Each row of a before or after table is a point. One or more steps were done to the points. Then noise was added and the rows were shuffled. The steps act on columns, c1 being the first. Write out the steps. A step turns or swaps two columns, mirrors them in a line or flattens them onto one, adds a multiple of one to another, or multiplies or shifts one. Angles are multiples of 10 degrees, from the lower column toward the higher: turns from -170 to 170, lines from 10 to 170 but not 90. Use the fewest steps. Two steps may share a column if one is a turn and the other turns, adds or multiplies; they go together, in the order done. Otherwise the lowest column goes first.

Before:
[[-19 -15]
 [ 29  12]
 [ -8   6]
 [-24 -30]
 [  5  19]
 [ -2 -19]
 [-22 -10]
 [ 20 -11]
 [-17 -47]
 [  2 -25]
 [ 28  20]
 [-15 -42]
 [ -8  17]
 [-18  17]]
After (14 x 2):
[[-37  41]
 [-20 -19]
 [  4  24]
 [ 72 -20]
 [-60  31]
 [-45 -17]
 [ 51  12]
 [-20  -5]
 [-48  15]
 [-42  46]
 [ -6  19]
 [ 72 -13]
 [-53  11]
 [ 12 -19]]
Steps: multiply c1 by 2.5; multiply c2 by -1

Before, 13 rows:
[[ -9  12  -7 -11 -19 -15  33 -12]
 [ 17  -8  -7 -15 -19 -19  -5 -16]
 [ 40   9  -5 -17 -20   8  51 -12]
 [ 12 -16  25 -26  15 -11  -8  -8]
 [ -9 -10   8 -20 -20  -8  -6  -4]
 [-13  12 -10 -22 -22   3  -1 -35]
 [-15 -24  -9 -25 -24  23  13 -26]
 [ 34 -11   7  -8 -19 -21   3 -66]
 [-16 -15  23 -10 -28  28  12  -4]
 [-12   6   0 -20 -11  -9  33 -23]
 [ -6  14  53  28  18  30  -4  -5]
 [ -4   2  95 -23  -8 -19  -7 -15]
 [ 25   5   1 -23 -13  29  12 -13]]
After, 13 rows:
[[ 16  10 -20 -15 -18  -6  -5 -16]
 [-14  -5  -4 -23 -23  10  10 -35]
 [ -9  11  -1 -20 -20 -11  -6  -4]
 [-10 -34 -16  -9 -19  -4  -7 -13]
 [-17   1  12 -25 -25  21 -26 -26]
 [-18  -2  36  -9 -29  -2 -18  -3]
 [ 41 -50   2 -18 -20  10 -18 -13]
 [ 25 -14  22 -23 -13  18  -2 -13]
 [ -3   6  46 -23  -7 -84   6 -15]
 [ -6  -4  56  29  18 -23  15  -5]
 [-11 -31  -7 -19 -10  -7 -10 -21]
 [ 35   4 -10  -9 -18 -19 -11 -68]
 [ 12  14   5 -25  16 -27 -10  -8]]
Steps: turn c2 and c7 by 120 degrees; turn c3 and c6 by -50 degrees

Before:
[[-16 -46 -57 -36 -26 -42  -4  45 -35  49  15 -26]
 [ -8  21 -27  -5  -6   0   5 -18 -28 -23  45 -21]
 [-38 -59 -35 -29 -13 -16  11 -43  -8 -14 -30 -25]
 [ 52  29  -2   4 -33  25  21 -36 -18 -19 -15 -28]
 [-26 -23 -50  -9 -61 -33 -45   6  -2  53  18  -4]
 [ 17  -7 -53  30  15  21 -11   3 -28  23  22  18]
 [ 11 -26 -14 -33 -36  -2 -23 -11 -46  30  29  23]
 [ -2  49 -28   6 -10  49  21   9 -37 -30  -7  27]
 [-30  -4 -28 -34 -10 -15   2 -49 -35  45 -21 -33]
 [ 17  31  20 -43  13  63  34 -60  35 -20 -20 -24]
 [  9  33  49  -3  26  13  23 -42   9 -29 -35  -6]
 [-20  -8  36  -7  -7  51   9 -39  -9  -6 -22 -50]]
After (12 x 12):
[[ 50  27  -3 -18 -32  23  21 -36   5 -20 -15 -27]
 [-25 -25 -48  -3 -63 -33 -44   5  -9  53  18  -4]
 [  9 -24 -15 -45 -38  -5 -21  -9 -34  31  30  23]
 [-37 -59 -36 -12 -11 -16  10 -44 -27 -16 -29 -24]
 [ 18  -9 -50 -30  16  21 -14   5  31  23  23  17]
 [  8  33  48  11  28  15  25 -44  -5 -28 -35  -5]
 [-29  -5 -25 -35 -12 -15   1 -48 -33  46 -22 -30]
 [ -3  50 -28 -38 -10  49  20  11   6 -28  -6  29]
 [ -8  20 -25 -27  -6   1   5 -19  -3 -23  45 -19]
 [-21 -10  39  -8  -6  50  10 -38  -8  -3 -22 -51]
 [ 17  32  20  36  14  63  34 -61 -45 -20 -21 -25]
 [-16 -47 -58 -38 -26 -43  -5  43 -35  48  16 -26]]
Steps: swap c4 and c9

Before, 13 rows:
[[-34 -14 -18  -4  41  20 -29 -25   5 -40  19   9 -40  37  -6  53 -16  10
    4  30]
 [ -1   6  63 -36  21  -1 -27 -37  40  34 -27  -4  23   9  16   3   5 -12
    0  25]
 [-39 -25  10  -4  18  -5 -26 -30  11   5  14  20 -49   6  -5  14  -7  22
   57 -12]
 [ 20   5  30   2 -51  38   6  61  -3 -18   3 -18 -22 -50   1   1  48   8
  -29  48]
 [  0   3 -44 -18  41  -2 -26 -13   7  22 -10  28 -40  28 -35  25   1   8
    3 -10]
 [-11 -12  10   0   6 -11  20   8  21  19 -17  -2 -72  18 -30  23   8  75
   -1  32]
 [ 42  23  37  11 -32  10  25  88 -41   5  13   2 -21 -26  26  19  10 -13
  -14  71]
 [-11  55  63   7  15 -26 -15 -35  74  28  -5  -5  40 -14  65 -18  14  -1
  -14 -11]
 [ 40  19  34  -3  -8   5   4  70 -57 -19  11  -5  25 -31  13  29  61  24
  -18  48]
 [  2   7  25  -8  57 -21 -16  -6   1  51 -36 -51  45 -25  44   2 -16 -17
  -29 -31]
 [-24  32  38 -17  34 -28  -3 -29  13  37 -15 -22   7 -34  57 -25  37 -21
  -16  27]
 [ -7   2  -5 -15  27  -5 -62 -39 -18  21  28  -8 -63  24 -11  30 -19  29
   -3  -6]
 [-26  23  67   3  29 -35 -40 -17  17   3 -20  13  23 -27  29 -42 -10 -16
  -28  12]]
After:
[[  2   6   9 -13  53 -21 -19  -5   1  51 -36 -52  45 -27  44   3 -16 -14
  -29 -30]
 [-39 -25   4   3  25  -5  -8 -30  11   5  13  20 -49   6  -6  13  -7  22
   58 -12]
 [ 19   6  79   5 -48  37  16  63  -3 -19   3 -18 -23 -50   0   2  49   7
  -29  48]
 [  0   2 -43 -14  45  -3 -17 -13   6  21 -11  29 -40  28 -35  25   1  13
    3 -12]
 [-11  54  77   6  19 -27  -6 -34  75  27  -5  -6  40 -13  64 -18  14  -2
  -14 -11]
 [ -7   2 -24  -4  43  -4 -16 -40 -19  21  28  -7 -63  23 -10  29 -19  31
   -3  -7]
 [-35 -14 -33  -1  45  20 -18 -24   6 -41  19   8 -40  37  -5  53 -16  11
    3  32]
 [ -2   6  67 -38  27  -1 -11 -36  41  35 -27  -3  22  10  16   2   5   3
    0  25]
 [-26  23  57  -3  39 -35 -15 -17  17   3 -19  13  22 -27  29 -41  -9 -16
  -28  13]
 [ 40  20  95   5  -8   4   3  72 -57 -18  10  -5  24 -31  14  29  60  23
  -17  48]
 [-10 -11  19  26  -2 -11   0   9  21  20 -17  -2 -73  18 -31  23   8  70
   -1  32]
 [ 42  23  46   6 -35  11  13  88 -41   5  14   1 -21 -25  27  18   9 -16
  -13  72]
 [-24  32  76 -24  31 -27 -12 -29  14  37 -15 -22   7 -34  58 -25  38 -13
  -17  27]]
Steps: add 1 times c17 to c3; turn c4 and c18 by -20 degrees; flatten c5 and c7 onto the line at 160 degrees

Before (12 x 48):
[[ 45 -56  23 -13   2  -7  24 -36  48 -24   3  -6   8  -3  16   1 -11 -24
   52 -28 -20  41  49   8  11  -7   1  25   1 -53   6 -45  24 -32  18   7
  -30   8  30 -27   1  24  -5   8  25 -35  31 -21]
 [  7 -20  19  44 -48  17 -11 -37  38 -22  37 -26 -17  15  14 -19 -16   0
   57  23 -39  39  21  -3  34  35  -9  22  14 -29  40  -1  23 -11  -6  45
  -31  -5 -11  19  12  -8   5  18  15   9 -21   6]
 [ 19  -5  24  -9 -27  32  21 -20  -4 -31  24   5 -46  38  -4   1   9  -9
   51   4   3  27  18  26  15  41  -3  17   2 -10  -5  -6  35  -2  -1  -3
   -5 -16 -16 -40   1  -8   3  -1 -22 -15  -6 -24]
 [ 31 -21  -8  15  14 -33  52  54 -14 -18   0   3  14   7  20  46  38 -39
   10 -44  14 -42  37 -36 -37  -5 -42  -5  45  65 -54  57  23   3  39 -36
   32  22 -43  24 -50 -33 -17 -19 -12  78  -1  12]
 [ 35  53  30  34  -3   1 -40 -10   1 -56  64 -22  11  19  33 -13  46  14
   50  29  31   2 -24  33  39 -13 -68  65  22  45  -7  32 -18 -18  18  30
   27 -25 -83  50  20 -15  42   7   9  30  -7  34]
 [ 32  50  37  74 -35  12 -17 -40  12 -31  38 -11  41  43  42 -59  41  40
   41  33  -7  23 -10  -7  41  26 -77  47 -17   8   4  33  -9 -28  -6  44
  -12 -37 -52  12  20 -11  39   4  -5  -3   0  -8]
 [ 18  -2   3  16 -28  21   1 -39  28 -18  39 -15  -8  36  -6   4 -17  -7
   64 -10 -22  32  24  14   2  17  -6  -9   7  -2  42 -42  19 -36  24  -9
  -75  14   6 -34   2 -42  25   6  -7 -19  15 -17]
 [ 32  27  46  24 -28 -37 -43  55 -36   4  54 -17  54   8  60 -25   6   2
   15  44  15  10 -17 -16  22   2 -54  69 -20  61 -17  71 -16  -2  14  16
   35 -24 -50   8  -6 -35  47 -19  16  51 -40  28]
 [ -5 -44  20   2  -9   9  43 -48   7   2  13   5 -10  -2  -6   0 -21 -30
   20   3 -22   9  45  31   5 -13   8 -19  -9  -3  16 -16  73  -8  35 -14
  -40 -23   7 -30  -5  14   4  33  26 -25  24 -16]
 [ 29 -40 -11 -11  -6 -17  47   7  -1   2  30  -6   2  31  24  26 -30 -45
  -25 -34  19 -22  12   1  -4 -46  -7  -5  37  39 -60  23  45  77  21 -51
    9  19 -17 -14 -64  33  24 -44  -9  14  16  -6]
 [ 52 -17  -4   3   9 -39  31  26   8  -8  10  31  13   1  50  70  26 -24
   10 -24  -1 -38  15  27 -18 -13 -28 -10  63  56 -42  75  17  38  64 -22
   21  13 -52 -27 -36  10 -28 -64  -7  49  33  28]
 [ 27 -16  14 -43 -35 -32  49 -30  -7 -14  18   6 -40  26  12  -2 -47 -50
   -3 -12 -22 -13  53  20 -16 -41  20 -17  26 -16  -9 -11  21  15  -4  -1
  -51  -3  27 -31 -31  26 -18  10  -4 -23  42 -23]]
After, 12 rows:
[[ 27 -16  12 -44 -34 -31  48 -31  -8 -15  18   6 -39  27  12  -2 -47 -50
   -4 -13 -23 -13   1  21 -16 -39  19 -16  27 -17  -9 -10  21  15  -4   0
  -51  -4  26 -30 -30  27 -19  11  -3 -23  40 -23]
 [ 45 -55  24 -13   2  -7  25 -36  47 -25   3  -6   7  -3  14   1 -13 -23
   54 -28 -20  42  -1   8  11  -5   0  26   1 -52   6 -44  23 -32  17   7
  -29   9  32 -26   1  25  -5   7  26 -35  31 -19]
 [ 31 -22  -8  16  14 -34  52  54 -14 -17   1   2  15   6  19  47  39 -39
   10 -45  13 -42   0 -36 -37  -6 -42  -6  43  65 -53  57  25   4  37 -36
   32  21 -43  23 -51 -32 -17 -20 -13  77  -1  12]
 [ 52 -16  -4   4  10 -38  32  27   9  -8   9  30  13   1  50  69  26 -25
   11 -23  -2 -39  -1  26 -18 -14 -28 -11  62  55 -40  74  18  38  65 -22
   22  13 -53 -26 -35  10 -27 -63  -8  48  32  28]
 [ -5 -43  21   1  -9   9  43 -46   8   2  13   5 -11  -3  -5   1 -21 -29
   20   2 -23   9  -1  31   6 -14   9 -19  -9  -3  15 -17  73  -9  35 -15
  -39 -24   8 -29  -5  14   4  34  27 -26  25 -15]
 [ 17  -2   3  16 -28  21   1 -37  28 -18  39 -14  -8  36  -7   3 -17  -7
   63  -9 -22  31   1  13   1  17  -6  -8   7  -3  41 -42  19 -35  25 -10
  -76  14   5 -34   3 -42  25   6  -7 -19  16 -17]
 [ 32  27  46  24 -28 -37 -43  55 -35   4  54 -15  53   9  62 -24   6   3
   16  44  15  10   0 -15  22   3 -53  69 -19  61 -18  72 -15  -4  15  17
   36 -22 -50   8  -6 -35  47 -18  17  51 -40  28]
 [  8 -20  20  44 -49  18 -12 -36  37 -22  38 -26 -17  15  14 -19 -15   0
   58  23 -39  38  -1  -3  34  35  -9  22  14 -30  41  -2  21 -12  -7  44
  -31  -5  -9  19  11 -10   6  19  16   8 -20   5]
 [ 32  50  38  73 -35  13 -16 -38  12 -32  37 -12  41  42  42 -60  41  39
   40  32  -8  23  -1  -7  40  25 -77  46 -16   9   3  35  -8 -28  -5  44
  -12 -36 -51  11  20  -9  39   3  -4  -3   0  -8]
 [ 34  54  31  35  -2   0 -39 -11   1 -54  63 -24  11  19  33 -14  47  15
   51  29  32   1   0  34  39 -12 -69  66  21  45  -7  33 -16 -19  18  30
   28 -25 -82  50  20 -15  42   8   9  30  -8  34]
 [ 29 -41 -10 -12  -6 -18  46   7  -2   3  30  -5   2  32  22  25 -30 -46
  -25 -34  18 -22   1   1  -4 -45  -7  -5  37  39 -60  23  45  76  21 -51
    8  19 -19 -15 -63  33  24 -44  -9  13  16  -7]
 [ 20  -5  26  -8 -27  31  21 -21  -3 -32  23   4 -46  39  -5   3   9  -8
   50   5   3  27   0  26  15  41  -2  15   2 -10  -6  -6  34  -2   0  -3
   -5 -16 -16 -39   2  -8   3  -1 -22 -15  -5 -23]]
Steps: multiply c23 by 0

Before (11 x 64):
[[ 19  -6 -10 -30  58 -16 -11 -25   9 -25  -2  33  -9  -2 -44  54  -7 -15
  -25  32   9 -15 -15  14 -22 -23 -27 -19  64 -15 -25  20   8 -16 -25 -56
  -17 -35 -17  -7 -33   2  11  31  12 -39   0  30 -14  -1  16   8 -11 -24
   -5   0 -26 -23  -4 -20 -27   2   2  26]
 [ 11  41  42 -44  25  -8  -9  32  14 -32 -13  31  18  19 -12 -26  56  33
   50  13  35 -28  55 -31 -31 -21  29   2  -5  -6 -31 -15  -9  10 -17  22
   65   3  58 -39  43  15   6 -23 -12 -35 -27 -34  24  29 -17 -53 -18 -23
   16  53   7  47  -1  -5  -8  -1  61 -38]
 [ 40   8  22 -77  24 -54 -10   2  31 -33  12  55  -5  29  -1 -25  56  47
    9  60  21  -2  28 -45 -34   5  44   3 -23  -3 -11 -21 -31   7 -26  29
   44  -1  40 -25  17  32  32  16  -5 -16 -25   6  18  28 -28 -55 -22   3
   10   3   7   9  31 -12 -19   0  54 -42]
 [ -2  37 -19 -28 -13  -5  -8 -13   7  33  43  -2 -14 -15 -11  39 -17 -37
  -29   5  -1  -2 -41  -2   2 -20 -38 -32  38 -17  11  42  19  -3  -4 -85
  -34 -39 -22   5 -14  38  11  48   5  14  35   1 -58  -1   9 -19  -1  24
   10   2 -13   9  21 -45 -10  -3 -22  15]
 [  4  25   2  24  -9 -14   3 -21  -1  -4   7  -7 -52 -32   9  53 -11 -15
  -36  18 -29   1   2  13 -12 -26 -36   9  11  23  27  47  22 -14  15 -36
  -44  -4 -28  39  -2  42  34 -24   5 -17 -15  24 -43  -8  41   3 -23 -16
   13  -8 -41  32  -6 -20   1  -8 -17  37]
 [ 43  -5 -16  24  -9 -25   2 -48  23  26  19 -33 -38 -27  13  25 -62   4
  -20 -23   0  26  27  24  -5 -56 -36  -3 -23  33  49  27  11 -15  36 -12
  -33  32 -15  53  18  29 -13 -13  42  -7 -51 -33 -24  -2  65  -6   3 -29
   19 -16 -19  47 -74  31  45 -24 -16  26]
 [  5  27  35 -58  29 -26  20  32 -15 -26  14  41  31  14   1 -12  64  50
   10  22  64 -12  54 -64 -27 -16  22  38 -14  -9   4 -45 -21 -18 -17   3
   15   5  70 -10   1   7  28   7  -7 -13 -24 -52  10  33   0 -11 -14 -13
  -23  22  27  26   5 -32 -14  26  40 -40]
 [ -7  23 -12 -52  18  -5  -7 -24  26  15  34  30 -18   0 -34  35  16 -25
   11  18  -4 -29 -25 -21   7  17 -25   3  13  15 -19  10  21   4 -21 -43
    5 -48  27 -20 -39  37  52  52  14 -32  33  27  24  32  -1 -10 -14  40
  -27  14 -38  28  10 -33 -51  20  -9  -4]
 [-19  18  -3 -33   9 -34  10 -41  25  17   0   5 -22  34 -41  59  12 -13
   -5  14  12   1 -35  -1 -20  15   7  18  33  -5   4  13  36  -7 -33 -39
   -5 -49 -15 -14 -39   9   9  25  -2 -27  32  25   3 -15  -9 -12   8  22
    4  12 -19 -10   4 -67 -26  27  -8  29]
 [ 39 -52  33 -36  27  13  49 -56 -48 -39 -60   1  33  16  45  51   1  14
  -52  15   1  75  21 -17  41  43  31 -22  10  53  25 -38   0  16 -20  -3
   15 -43  76 -11  -8  13 -35 -41  76   2  28 -11  21  10  -7  30 -38  13
  -46  10  -8 -13 -53 -49 -57  67  44 -44]
 [ 52 -45  17  -6 -60 -14  36 -46 -16  -2  -9 -32 -26 -42  51 -15 -55  20
  -27  17  14  36  28 -32   8 -63  20 -31 -33  73  38  16  12   3  70  53
   -4  38  30  73  62  25   0 -46  36   5 -29 -63   2   6  -7   0  -7 -63
  -17 -13 -30  65 -70  28   9  15 -11  46]]
After:
[[ 44  -6 -15  25  -9 -26   2 -48  13  26  18 -24 -37 -27  14  25 -60   5
  -20 -23   0  26  25  24  -5 -55 -36  -4 -24  33  49  27  11 -16  34 -12
  -34  31 -14  53  20  29 -12 -13  42  -7 -51 -33 -24  -1  65  -6   3 -30
   18 -15 -17 -55 -74  31  45 -24 -16  26]
 [ 52 -45  16  -7 -61 -14  36 -45 -29  -3  -9 -18 -27 -40  50 -15 -56  21
  -27  17  14  37  27 -31   8 -64  21 -32 -34  72  38  15  13   4  70  52
   -4  38  29  74  62  26   0 -46  36   4 -29 -64   2   6  -7  -1  -7 -62
  -17 -13 -31 -65 -69  29   9  15 -10  46]
 [ -3  39 -19 -28 -14  -7  -9 -12   3  32  42  -8 -14 -14 -11  39 -18 -36
  -29   5  -1  -2 -41  -2   2 -21 -38 -31  38 -17  11  42  19  -3  -5 -84
  -34 -39 -23   5 -15  39  10  48   6  13  35   3 -60  -1   9 -19  -2  24
   10   3 -13  -8  20 -45 -11  -4 -22  15]
 [ 38 -51  33 -35  26  13  49 -55 -38 -40 -60  32  33  17  45  51   2  15
  -51  16   2  76  21 -16  41  43  31 -22   9  52  24 -37   1  17 -19  -2
   17 -42  77 -10  -7  13 -34 -42  77   3  27 -12  21  10  -5  31 -38  13
  -46  12  -8   9 -52 -49 -58  67  45 -44]
 [  4  25   2  24  -9 -13   3 -20 -12  -4   7 -16 -52 -32   9  53 -11 -16
  -37  18 -31   1   2  13 -11 -24 -35  10  11  22  27  46  22 -14  15 -36
  -43  -4 -27  39  -3  43  33 -24   7 -16 -15  25 -43  -8  40   4 -23 -16
   13  -8 -42 -26  -6 -20   3  -9 -17  37]
 [ -7  23 -11 -52  18  -5  -6 -24   3  15  33 -49 -18   0 -35  35  16 -25
   10  20  -4 -29 -26 -21   6  17 -24   3  13  16 -19  10  20   4 -22 -42
    4 -49  28 -19 -39  37  52  51  14 -32  33  27  24  32  -1  -9 -14  38
  -26  14 -38   4  10 -32 -52  19  -8  -3]
 [  6  27  35 -58  28 -26  18  32 -36 -26  14 -32  30  13   1 -11  64  49
   11  22  63 -12  54 -64 -25 -16  22  38 -14  -9   5 -46 -19 -18 -17   3
   14   5  71 -10   2   6  28   7  -7 -14 -24 -52  10  32   0 -10 -13 -14
  -22  22  26  17   5 -32 -14  25  41 -41]
 [ 12  41  43 -44  26  -8  -9  32 -15 -32 -13 -57  18  19 -12 -26  57  33
   51  12  34 -28  56 -31 -31 -19  30   3  -5  -4 -31 -16 -10  11 -18  21
   65   3  59 -40  42  15   5 -22 -13 -35 -27 -34  24  29 -18 -54 -18 -24
   15  53   8  -7  -1  -5  -7  -3  61 -38]
 [-19  19  -3 -32   9 -34   8 -42  24  17   0  -8 -22  33 -41  58  13 -12
   -5  13  12   2 -33  -2 -19  15   6  19  32  -5   3  13  37  -8 -33 -40
   -5 -49 -15 -14 -40   9   8  25  -2 -26  32  26   3 -15 -10 -11   7  22
    4  11 -19  10   5 -67 -27  28  -8  29]
 [ 39   7  21 -77  24 -56 -11   2   6 -33  12 -52  -6  28   0 -26  56  47
   10  60  22  -1  29 -46 -34   5  45   4 -23  -4 -11 -21 -33   8 -26  28
   44  -1  39 -25  17  32  33  16  -5 -16 -24   6  17  28 -28 -54 -23   3
   10   2   7  37  30 -12 -18  -1  54 -43]
 [ 18  -5 -10 -30  58 -16 -10 -24   6 -24  -3  -6  -9  -2 -45  54  -6 -15
  -25  33  10 -14 -15  15 -23 -23 -27 -18  65 -16 -24  21   8 -16 -25 -54
  -18 -34 -17  -7 -33   3  12  31  12 -39  -1  29 -14   0  16   9 -12 -24
   -5   0 -27  40  -5 -20 -27   2   1  27]]
Steps: turn c12 and c58 by 130 degrees; turn c9 and c12 by -30 degrees
